Each row of a before or after table is a point. The points were changed in one or more steps. Then noise was added and the rows were shuffled. The steps act on columns, c1 being the first. What was done? A step turns or swaps two columns, mirrors them in a line or flattens them onto one, adds a multiple of one to another, or multiplies or shifts one. Angles are multiples of 10 degrees, from the lower column toward the higher: turns from -170 to 170, lines from 10 to 170 but not 90. Use the fewest steps. Two steps may share a column if one is a turn and the other turns, adds or multiplies; they go together, in the order done. Otherwise the lowest column goes first.

Before:
+0.30,+0.24,-0.04
+0.75,+0.46,-0.25
+0.22,+0.17,-0.15
-0.21,-0.08,-0.14
-0.31,+0.34,+0.00
-0.16,+0.34,+0.00
-0.21,+0.01,-0.05
+0.12,+0.18,-0.38
After, 8 rows:
+0.32,+0.22,-0.04
-0.32,+0.34,-0.03
+0.22,+0.15,-0.18
-0.19,+0.02,-0.06
+0.14,+0.17,-0.50
+0.77,+0.48,-0.31
-0.22,-0.10,-0.16
-0.16,+0.36,-0.01
Steps: multiply c3 by 1.3

Before:
+0.08,-0.28,-0.15,+0.10
-0.24,-0.56,+0.25,-0.39
-0.04,+0.53,-0.64,+0.35
-0.17,+0.45,+0.25,+0.32
+0.06,+0.22,-0.02,+0.47
-0.23,+0.08,-0.02,-0.67
-0.14,-0.04,-0.35,+0.28
+0.05,+0.33,+0.19,+0.00
-0.26,+0.08,-0.15,-0.29
-0.19,+0.51,-0.32,-0.01
+0.12,+0.47,+0.37,+0.17
-0.11,+0.41,+0.27,+0.49
After, 12 rows:
+0.39,-0.01,-0.06,+0.17
+0.24,-0.01,+0.16,+0.49
+0.20,+0.01,+0.28,-0.40
-0.01,+0.00,-0.06,+0.47
-0.12,+0.00,-0.10,+0.10
-0.64,-0.01,-0.08,+0.35
+0.19,-0.01,-0.03,+0.00
-0.06,+0.01,+0.21,-0.66
-0.35,+0.00,+0.13,-0.02
-0.19,+0.00,+0.23,-0.29
+0.22,+0.00,+0.22,+0.31
-0.37,+0.01,+0.07,+0.27
Steps: turn c1 and c3 by -80 degrees; multiply c2 by 0

Before, 13 rows:
-0.08,-0.15,+0.43,+0.05,+0.02,-0.17
-0.35,+0.09,-0.78,-0.15,-0.09,-0.41
-0.30,-0.19,+0.40,-0.13,-0.02,-0.25
-0.10,+0.26,+0.17,+0.39,-0.08,-0.41
-0.21,-0.22,+0.39,+0.01,+0.04,+0.35
+0.25,-0.18,+0.06,-0.04,+0.11,-0.40
-0.18,-0.06,-0.26,-0.05,-0.23,-0.33
-0.13,-0.17,+0.10,-0.05,+0.17,-0.01
-0.19,-0.22,+0.32,+0.02,-0.09,-0.25
+0.41,+0.02,+0.13,+0.02,-0.08,-0.22
+0.07,+0.29,+0.46,-0.16,-0.01,-0.32
-0.07,+0.07,+0.32,-0.05,-0.17,+0.81
-0.15,+0.55,-0.01,-0.08,+0.09,-0.09
After, 13 rows:
+0.39,+0.42,+0.14,+0.04,+0.03,+0.14
-0.29,+0.12,-0.04,+0.05,-0.09,-0.37
+0.81,+0.30,-0.13,-0.15,-0.17,-0.07
-0.21,+0.35,+0.17,+0.05,-0.09,+0.23
-0.39,+0.12,-0.29,+1.16,-0.09,+0.17
-0.34,-0.79,+0.04,-0.46,-0.08,+0.42
-0.32,+0.38,-0.37,-0.49,-0.01,-0.02
-0.15,+0.45,+0.08,+0.14,+0.03,+0.10
-0.19,+0.43,+0.12,-0.38,-0.02,+0.34
-0.06,-0.10,-0.54,-0.24,+0.10,+0.16
+0.02,+0.12,+0.16,-0.14,+0.18,+0.13
-0.43,+0.10,+0.17,-0.11,+0.11,-0.17
-0.28,-0.25,+0.10,-0.15,-0.23,+0.24
Steps: turn c1 and c6 by -100 degrees; turn c2 and c3 by -100 degrees; multiply c4 by 3

Before:
-0.54,-0.23,+0.34,+0.24,+0.03,-0.07,-0.09,+0.08,-0.01
-0.25,-0.09,+0.34,+0.32,+0.41,-0.25,+0.06,+0.43,-0.49
+0.05,-0.10,-0.01,+0.10,+0.19,-0.12,+0.38,+0.24,-0.13
+0.09,+0.20,+0.25,+0.06,+0.18,-0.43,+0.27,-0.17,+0.30
+0.05,+0.36,+0.27,+0.13,+0.11,-0.10,+0.05,-0.27,-0.44
+0.05,+0.55,-0.27,+0.25,+0.17,+0.26,+0.42,-0.49,+0.00
+0.07,+0.06,-0.14,+0.37,+0.68,+0.00,+0.33,-0.25,+0.00
-0.04,-0.17,+0.09,+0.23,+0.33,+0.17,+0.43,+0.11,-0.04
+0.08,+0.00,+0.19,-0.77,+0.45,-0.07,+0.57,+0.12,+0.44
-0.05,-0.26,-0.41,+0.11,+0.14,+0.00,-0.64,-0.08,-0.09
+0.43,+0.32,-0.29,-0.68,-0.05,-0.10,-0.08,-0.35,+0.25
+0.10,-0.15,-0.05,-0.39,+0.25,-0.38,-0.02,-0.23,-0.19
-0.24,-0.72,-0.13,-0.01,-0.02,-0.22,+0.26,-0.11,-0.26
-0.50,+0.00,-0.13,-0.34,-0.17,-0.42,+0.04,-0.08,+0.15
After, 14 rows:
+0.40,+0.72,-0.25,-0.73,-0.04,-0.07,-0.05,-0.38,+0.29
-0.27,-0.27,-0.15,-0.01,+0.03,-0.23,+0.29,-0.14,-0.22
+0.05,+0.28,+0.02,+0.09,+0.12,-0.12,+0.40,+0.26,-0.15
-0.02,+0.23,+0.10,+0.25,+0.23,+0.20,+0.41,+0.09,-0.03
+0.05,+0.62,+0.28,+0.11,+0.11,-0.44,+0.28,-0.15,+0.35
+0.08,+0.42,+0.19,-0.79,+0.30,-0.09,+0.61,+0.12,+0.47
-0.07,+0.10,-0.38,+0.13,+0.08,+0.00,-0.64,-0.07,-0.09
-0.57,+0.16,+0.39,+0.24,+0.03,-0.08,-0.04,+0.05,-0.01
+0.05,+0.99,-0.27,+0.26,+0.12,+0.29,+0.40,-0.49,-0.05
+0.07,+0.44,-0.14,+0.36,+0.46,-0.01,+0.30,-0.20,-0.02
-0.28,+0.31,+0.33,+0.29,+0.29,-0.21,+0.09,+0.42,-0.50
+0.08,+0.74,+0.28,+0.11,+0.06,-0.14,+0.08,-0.28,-0.43
-0.50,+0.40,-0.13,-0.31,-0.09,-0.45,+0.05,-0.14,+0.16
+0.15,+0.26,-0.05,-0.37,+0.19,-0.38,-0.05,-0.21,-0.19
Steps: shift c2 by +0.40; multiply c5 by 0.7

Before:
+0.05,-0.04,-0.20,+0.11,+0.26,-0.19,-0.49,-0.11,-0.27,+0.00,-0.11
+0.21,+0.26,+0.13,+0.18,+0.30,-0.06,-0.22,-0.18,-0.06,+0.13,-0.12
+0.00,+0.21,-0.05,-0.36,-0.32,+0.06,+0.08,+0.42,+0.22,+0.06,+0.32
+0.27,-0.16,-0.01,+0.04,+0.22,-0.14,-0.39,-0.05,-0.11,+0.22,-0.51
-0.33,-0.36,-0.23,+0.56,-0.19,-0.13,-0.06,+0.03,-0.50,+0.50,+0.04
+0.11,-0.19,+0.16,-0.27,-0.10,+0.21,-0.04,+0.26,+0.04,+0.09,+0.38
-0.51,-0.11,-0.18,+0.00,+0.16,-0.09,+0.14,+0.12,-0.35,+0.42,+0.14
+0.16,+0.09,-0.16,-0.11,+0.16,+0.18,+0.17,+0.39,+0.07,-0.04,+0.19
+0.21,+0.00,-0.03,-0.29,+0.00,-0.21,+0.20,+0.34,+0.08,+0.14,+0.44
+0.09,-0.03,-0.32,+0.06,+0.30,-0.02,-0.24,-0.25,+0.05,+0.31,-0.06
After:
+0.10,-0.19,+0.18,-0.27,-0.11,+0.20,-0.04,+0.12,+0.12,-0.09,+0.38
+0.26,-0.17,+0.01,+0.03,+0.21,-0.14,-0.38,+0.29,+0.59,-0.05,-0.52
-0.33,-0.37,-0.21,+0.56,-0.16,-0.13,-0.05,-0.24,+1.75,+0.06,+0.05
+0.15,+0.09,-0.15,-0.13,+0.16,+0.16,+0.18,+0.64,-0.19,-0.03,+0.20
-0.52,-0.10,-0.20,+0.02,+0.15,-0.08,+0.12,+0.34,+1.38,+0.00,+0.16
+0.00,+0.22,-0.05,-0.34,-0.34,+0.06,+0.09,-0.07,-0.23,-0.22,+0.33
+0.09,-0.05,-0.31,+0.05,+0.30,-0.03,-0.24,+0.20,+0.50,-0.23,-0.04
+0.21,+0.24,+0.12,+0.17,+0.29,-0.06,-0.23,+0.26,+0.37,-0.02,-0.11
+0.05,-0.03,-0.20,+0.12,+0.26,-0.19,-0.50,+0.26,+0.44,+0.21,-0.11
+0.22,+0.00,-0.04,-0.26,+0.01,-0.20,+0.20,+0.36,+0.15,-0.15,+0.46
Steps: add 1.5 times c5 to c8; turn c9 and c10 by -130 degrees; multiply c9 by 2.5

Before, 14 rows:
-0.58,+0.09,+0.09,+0.46,+0.07,+0.18,-0.02,+0.30,+0.10,-0.12,+0.27,+0.28,-0.20,+0.43
-0.25,+0.08,+0.13,-0.06,+0.08,+0.41,+0.24,+0.26,+0.54,+0.09,-0.01,+0.32,-0.19,-0.30
+0.04,+0.11,-0.31,+0.46,-0.47,+0.13,-0.08,-0.27,+0.24,+0.39,-0.16,+0.03,+0.36,+0.39
+0.18,-0.08,-0.38,-0.18,-0.50,+0.39,+0.54,-0.12,+0.03,-0.39,-0.29,+0.21,+0.12,+0.46
-0.15,-0.44,-0.43,-0.24,+0.36,-0.47,+0.10,-0.31,+0.51,+0.15,+0.23,-0.16,+0.17,+0.05
+0.31,-0.04,+0.03,-0.04,-0.14,-0.31,+0.11,-0.12,+0.16,+0.42,+0.58,-0.41,-0.03,+0.51
-0.01,-0.15,-0.51,-0.09,-0.16,+0.35,-0.07,+0.21,+0.09,+0.32,+0.07,+0.08,-0.39,-0.16
+0.29,-0.35,-0.11,+0.46,+0.10,-0.43,-0.03,-0.20,+0.11,-0.14,+0.39,+0.20,-0.12,-0.19
+0.11,-0.34,+0.12,-0.21,+0.05,-0.18,-0.06,+0.30,-0.24,-0.12,-0.23,+0.12,-0.01,+0.22
+0.09,+0.08,-0.54,+0.09,+0.21,-0.47,+0.41,-0.05,+0.33,+0.04,+0.16,+0.37,+0.41,-0.31
-0.18,-0.22,+0.33,+0.02,+0.15,-0.26,+0.01,+0.47,-0.03,-0.38,+0.10,-0.48,-0.03,-0.24
-0.27,-0.09,+0.10,-0.30,-0.43,-0.08,-0.20,-0.18,+0.25,+0.19,+0.49,-0.07,-0.37,+0.39
-0.07,-0.62,+0.24,-0.17,-0.29,-0.39,+0.37,+0.44,+0.64,+0.14,+0.04,+0.12,-0.09,-0.25
-0.35,-0.50,+0.06,+0.23,-0.17,-0.04,+0.20,-0.08,+0.02,+0.46,+0.28,-0.28,+0.34,-0.21
After, 14 rows:
+0.17,-0.02,-0.35,+0.35,-0.53,+0.26,-0.39,-0.14,+0.07,+0.51,+0.24,-0.09,+0.04,-0.49
+0.04,+0.13,-0.33,+0.22,-0.48,-0.41,+0.40,-0.29,+0.41,-0.06,+0.11,-0.25,+0.13,-0.43
-0.13,-0.22,+0.32,-0.24,+0.07,-0.09,-0.40,+0.47,-0.05,+0.02,-0.06,-0.75,+0.03,+0.24
+0.01,-0.12,-0.52,+0.36,-0.24,+0.17,+0.31,+0.17,-0.09,-0.07,-0.04,-0.25,-0.25,+0.16
+0.02,+0.07,-0.56,-0.43,+0.24,-0.14,+0.08,-0.08,+0.56,+0.41,-0.06,+0.13,+0.10,+0.33
-0.04,-0.63,+0.21,-0.40,-0.44,+0.11,+0.17,+0.44,+0.55,+0.34,+0.00,-0.16,-0.29,+0.27
-0.55,+0.10,+0.13,+0.25,+0.10,-0.44,-0.12,+0.33,-0.09,-0.05,-0.36,-0.04,-0.07,-0.37
-0.37,-0.52,+0.08,+0.06,-0.33,-0.19,+0.46,-0.09,+0.16,+0.21,-0.24,-0.53,+0.16,+0.24
-0.27,-0.04,+0.12,-0.16,-0.46,+0.28,+0.21,-0.19,+0.01,-0.20,-0.57,-0.35,-0.33,-0.33
-0.22,+0.09,+0.14,+0.40,+0.14,+0.16,+0.11,+0.28,+0.39,+0.26,+0.10,+0.05,-0.32,+0.25
+0.29,-0.38,-0.12,-0.40,-0.02,-0.56,-0.13,-0.19,+0.05,-0.01,-0.37,-0.09,-0.07,+0.25
-0.15,-0.44,-0.44,-0.45,+0.28,+0.17,+0.14,-0.34,+0.51,+0.11,-0.22,-0.44,-0.09,-0.04
+0.34,-0.07,+0.02,-0.34,-0.15,+0.01,+0.42,-0.13,+0.11,+0.13,-0.64,-0.73,-0.10,-0.45
+0.16,-0.36,+0.11,-0.21,-0.01,+0.22,-0.10,+0.26,-0.20,-0.09,+0.24,-0.18,+0.07,-0.25
Steps: add 0.3 times c2 to c5; turn c4 and c6 by -80 degrees; swap c7 and c10; turn c9 and c13 by -30 degrees; multiply c13 by 0.7; turn c11 and c14 by 170 degrees; shift c12 by -0.30
